Each row of a before or after table is a point. One or more steps were done to the points. Then noise was added and the rows were shuffled. The steps act on columns, c1 being the first. What was done? A step turns or swaps two columns, mirrors them in a line or flattens them onto one, adds a multiple of one to another, or multiplies or shifts one. Angles are multiples of 10 degrees, from the lower column toward the higher: turns from -170 to 170, lines from 10 to 170 but not 90. Use the fewest steps. Two steps may share a column if one is a turn and the other turns, adds or multiplies; they go together, in the order done. Otherwise the lowest column goes first.
(in the rows, 128 means zero)

Before:
[[192  44 104]
 [ 87 154 153]
 [114 240 157]
 [ 92 149 172]
 [184 115  98]
 [ 89 161 149]
 [145 151  54]
 [144 183 129]
 [106 182 137]
 [126 143 127]]
After:
[[ 87 140 125]
 [197 102 106]
 [185 125 117]
 [ 86 128 130]
 [111 173 131]
 [107 165 138]
 [137 163 129]
 [159 125 122]
 [125 144 131]
 [ 79 140 140]]
Steps: flatten c1 and c3 onto the line at 170 degrees; multiply c2 by 0.4

Before, 8 rows:
[[129 106 114 144  96  79 166 151]
 [132 127 154 111  62 107 169 177]
 [121 115 111  60  91 122 160 188]
 [212 149  88 177 135 159 126 133]
 [150 148 113 178 147 146 118 146]
 [158 159  75 181  93 139  99 134]
 [150 141  88 170 109 170 153 131]
 [147 193 100 100 157 121 179 143]]
After:
[[135 130 196 178 142 107 117 100]
 [125 125 193 182 146 159 159  94]
 [122 128 228 170 171 137 133 108]
 [136 125 144 102 117 102 150 106]
 [185 129  68  60 129 167 167 115]
 [102 129 207 180 157 118 143  46]
 [148 131 191 144  83 168 121 123]
 [173 127 132 111 119 200  98 109]]
Steps: turn c1 and c8 by -110 degrees; multiply c2 by 0; add 1.5 times c4 to c7; turn c3 and c7 by -110 degrees; turn c5 and c6 by -100 degrees

Before, 9 rows:
[[132 187 136 115  82 123 144 151 218 158 113 137]
 [128 138 115 117 110 122  83  88 138 113 111 140]
 [125 115 144 120 129 124 168  75 131  77 105 133]
 [ 89 140 129 107 110  87 105 116 187  75  99 152]
 [132 221 103 151 122  72 146 142 154 163 155 177]
 [112 141 107 165 125  69 110 132 182 154  95 133]
 [168  82 191  77 169 138 148  94 124  95 170 191]
 [176 129 210 100 158 175 172 182  79 107 167 212]
 [182 116 141  89 182 129 126 109 135  65 108 163]]
After (9 x 12):
[[136 114 102 168 160 126 143 222 146 131  71 164]
 [183 147 144 105  63 140 120 119 135  76 137 176]
 [ 82 139 128 118  69 156 106 136 185 147 101 160]
 [122 165 117 123 111 140  85 137 141 146 131 143]
 [189  75 207 129 108  91 164 126  82 102 156 213]
 [177 162 196 101  94  97 140  81 121  88 124 210]
 [136 103 134 120 155 137 144 185 221 166 133 142]
 [139 179 147 122  80 145 171 117 135 126 134 136]
 [107 123 108 164 152 159 114 144 174 127  87 121]]
Steps: turn c1 and c7 by -10 degrees; turn c2 and c8 by 90 degrees; turn c4 and c12 by -20 degrees; turn c5 and c10 by -90 degrees; turn c6 and c11 by 110 degrees; multiply c6 by 0.7

Before:
[[ 94 196 149 121 122 158  98 111 152  78  99 113 133 129 110 141 148 144
  113 147]
 [130 109  70  64 148 126 112 124  81 139 124 147  85 137 102 128  77  73
   92 147]
 [131 133  93  76 149  92 119 166 107 143 140 146 101 111 122 116  67  71
  136 119]
 [101 115 123  92 142 119 123 147  66 156 140 137 118 156 129 145  69  87
   96 112]
 [142 132 103  88 170 148  94 119 126 146 172 158 134 158 157 143  99 148
   94 117]
 [119 169 110 120 188 161 123 105 136 142 157 131 150 154 108 105  98 126
   78 108]
 [ 92 157 160 113 115 141  55 140 133 111 113 106 117 144  99  64 156 114
  131 172]
 [129 189 120  87 157 151 113  97 128 172 142 129 146 144 160 132 123 105
   80 134]
 [112 153 162 149 132 143  48 139 111 122  90 132 114  82 101  91 123 114
  114 175]
 [ 93 176 130 138 118 203  81 137 170 118  88  87 127 124 137 105 164 144
   97 123]
 [ 68 205 103 138 133 177  80 100 125 108 133  85 124 124 148 114 141 155
  121 141]
 [ 95 160 135 122 113 185 109 106 138 111 107  98 172 105 128  91 149 156
  128 162]]
After, 12 rows:
[[133 106  94 179 121 116 120 168 133 105 141 182 101 110 121  92  68  87
  136 117]
 [ 54 133 161 129 135 106  54  93 155 105 112  91 115 143  99  77 157 118
  131 172]
 [ 73  65 121 170 121 141 122 152 115 124 140 168 118 156 129 125  68  98
   96 111]
 [  8 125 104 106 156 137  80  74 206 119 135  90 122 122 148 140 143 149
  121 140]
 [ 63 139 136 120 136 132 109  54 161 111 105  85 172 103 128 122 147 149
  128 161]
 [154 126 101 170 142 145  93 117 133 113 172 187 134 158 156 145  98 143
   95 118]
 [ 58 172 131 114 149 168  83  62 176 128  88  74 125 127 137 107 165 139
   98 125]
 [109 136 110 144 172 126 124  81 169 133 158 174 151 152 111 130 100 130
   78 110]
 [ 62 152 150 100 135 145  96 106 197  85  99 103 134 130 109 149 148 137
  114 147]
 [ 98 110 163 106 129 119  46 102 154 138  91 130 113  82 101  98 123 117
  113 174]
 [132  79  69 184 123 123 111 130 109  94 126 175  84 136 101 130  78  90
   92 147]
 [131 129 121 188 150 129 111 100 188 134 145 148 148 144 160 154 124 112
   79 133]]
Steps: multiply c1 by 2; swap c2 and c9; mirror c4 and c10 in the line at 70 degrees; add -0.5 times c17 to c12; turn c5 and c12 by 30 degrees; turn c8 and c16 by -50 degrees; turn c6 and c8 by -50 degrees; multiply c18 by 0.7

Before:
[[145 118 129 135 131 141 107 103 132 160  72 139 166 167 143 135 133 119
  147  92 114 115  74 113  74 140 149 205 163 111  57 208  86 123  71 146
  117  90 121 144 190 120 137 105 159 145 142  88]
 [ 84 148 145 156 114 146  87 105  82 148  77  54 130 168 135 140 116 117
  150 159 128 117 110  85 135 191 120  91 138 102 111 170 133 132 112  81
  112 157 160 135 204 146  98 146  86  68 193 143]
 [108 121  81 170  73 124 113 125 151 141 120  97 157 125 123 131  95 138
  161 122  86 113 201 158 129 198  78 117 109  63 166 196 155 110 133 143
   78 157 124 140 171 145  86 134  69 144 103 187]
 [126 171 109 114 186 115 140 166  71 179 165 184 160 186 148  93 149 122
  163 112 125 124  75 150 111 136 124 135  57  62 140 178 100 109 167  60
   75 137  95 148 124 169 134 123 113  75  93 103]
 [ 88 137  54 106 101 154  49 148 154 150 156 133 145 201 125 124  80 146
  180  86 102 123 129 114 152  99 119 174 111 126  80 169 136 180  99 211
   93 193 129 116 162 162  99 170 188  76 130 139]
 [133 103 135  72 176 177 122 151 140 121 114  92 146  80 159 145 149 160
  208  91 133 105 119 195 193  98  87 146 120 123  81 129 146 130 108  79
  119  87 105 166 149 121 181 111 119 132 117 127]
 [107 142  60 114 189 191 187 147 112 131 138 161 214 159 113 168 123 125
  139  81 129 131 102 129 133 127 122 156  43 104 118 136 153  73 136 146
  133  81 158  90 153  61 101  79  84  88 185 126]
 [131 122  55 104 162  81 154 101 161 177 152 161 104 127 167 137 145  83
  122 205  49 150 108 160 155 157 131 139 145 124  48 118 171 115  88 121
  171 160 137 154 127 124 127 126 156 172 174 150]
 [165 146 122  88 132 151 152 146 126 143 142 173 171 154 209  99  93 169
  175 114 100 112 117 151  72 170 144 177  90  77 126 118 133 145 160 121
  136 180 131 162 118 145 113 184 127 146 160  99]
 [126 144  55 108 197 106  84 102 191 201  82 170 136 100 115 149 118 177
  104 124 115  96  29  67  88  92 127 117  73 110 109 141  74 146 111 153
  185 218 125  66 187 124 140 128 157 125 152 159]
 [134 163  97 139 169 111 115 130 118  99 169  81 157  91 104 137 164 103
  105 133 136 125 155 154 128 114 104  95 185  49  92 150 158 158  89 158
  168  75 153  86 174 213  90  96  91 168 192 126]
 [116 137 101  80 112 209 125  57 143 109 134  99 131 113  79  69 158 153
  141 112  93  67 148 122 162 131 169 128 180  81 117 115  95  91  56 102
  111  81 159 148 110 104 148  96 142 141 151  58]]
After:
[[145 143 162  87 129 149 160 147 130  84 141 178 172 154 209  97  94 134
  172 114 102 110 117  94  86 166 145 178 148 198 124 119 136 145 160 121
  137 179 133 162 119 145 112 187 129 146 164  96]
 [112 151 135 156 113 145  84 106 173 134  81  45 128 168 133 140 116 149
  151 161 131 115 110 169  99 190 118  89 140 127 112 170 131 132 109  79
  110 159 164 135 202 147  98 148  89  70 196 146]
 [114 119 101 170  71 125 108 125 102 118 122  94 157 126 122 133  94 138
  159 122  88 114 201  89  61 198  78 117 128 136 164 195 154 108 131 144
   80 158 125 140 169 142  85 136  73 141 102 187]
 [162 137  73 107 100 155  46 148 106 107 159 104 149 199 125 123  78 147
  182  84 104 125 127 131 120 101 119 177 150 107  77 171 134 177 103 217
   90 194 129 115 162 162 100 170 189  76 133 139]
 [129 105 144  72 173 177 134 151 118  99 112  92 146  81 156 147 150 114
  206  91 136 105 122  64 114  99  92 147  99  66  79 129 144 131 108  78
  124  86 106 166 149 117 177 113 117 128 116 122]
 [117 139  49  84 112 213 126  57 110 107 133 104 135 113  77  69 154 106
  138 114  92  67 152 160  78 131 166 127  86  98 116 118  96  91  57 104
  110  78 162 150 109 104 147  95 139 139 152  59]
 [169 141 109 104 195 106  88 103  65  66  83 153 139  99 112 150 117 192
  102 124 113  95  27 153 114  89 128 118 206 170 109 143  71 145 110 152
  189 218 123  65 186 123 137 125 158 126 149 162]
 [130 167 181 113 186 117 120 168 184 125 165 183 162 185 153  92 149 177
  165 112 127 123  78  71  67 137 126 134 177 156 139 177 104 112 163  64
   73 137  96 147 125 168 134 121 113  75  92 103]
 [159 117  90 137 134 139 128 104 122 130  73 129 167 168 144 132 131 161
  147  93 116 113  76 159 117 139 150 209 106 187  58 210  87 123  71 145
  118  88 122 143 190 119 138 104 161 144 138  91]
 [ 78 143 146 114 186 189 137 144 144 131 141 179 214 159 113 171 121 132
  136  81 126 131 103  84 104 125 125 158 200 129 117 134 155  74 138 144
  133  79 158  92 153  61 102  79  86  87 185 122]
 [122 122  40 103 164  82 140 101  94 161 153 170 105 126 167 137 147 185
  118 206  49 150 106 108 119 156 131 140  98 103  49 118 172 119  89 123
  170 164 135 153 128 127 125 122 158 171 173 151]
 [132 162  41 140 169 113 136 127 138 160 167  78 158  88 105 136 166 103
  105 133 135 125 155 134  51 115 103  93  64 142  92 150 159 157  94 157
  165  74 152  82 176 212  93  95  90 169 191 123]]
Steps: turn c7 and c12 by 20 degrees; turn c1 and c7 by 50 degrees; add -1 times c29 to c3; turn c24 and c29 by -150 degrees; multiply c9 by -1; turn c10 and c18 by 100 degrees; turn c25 and c30 by -100 degrees
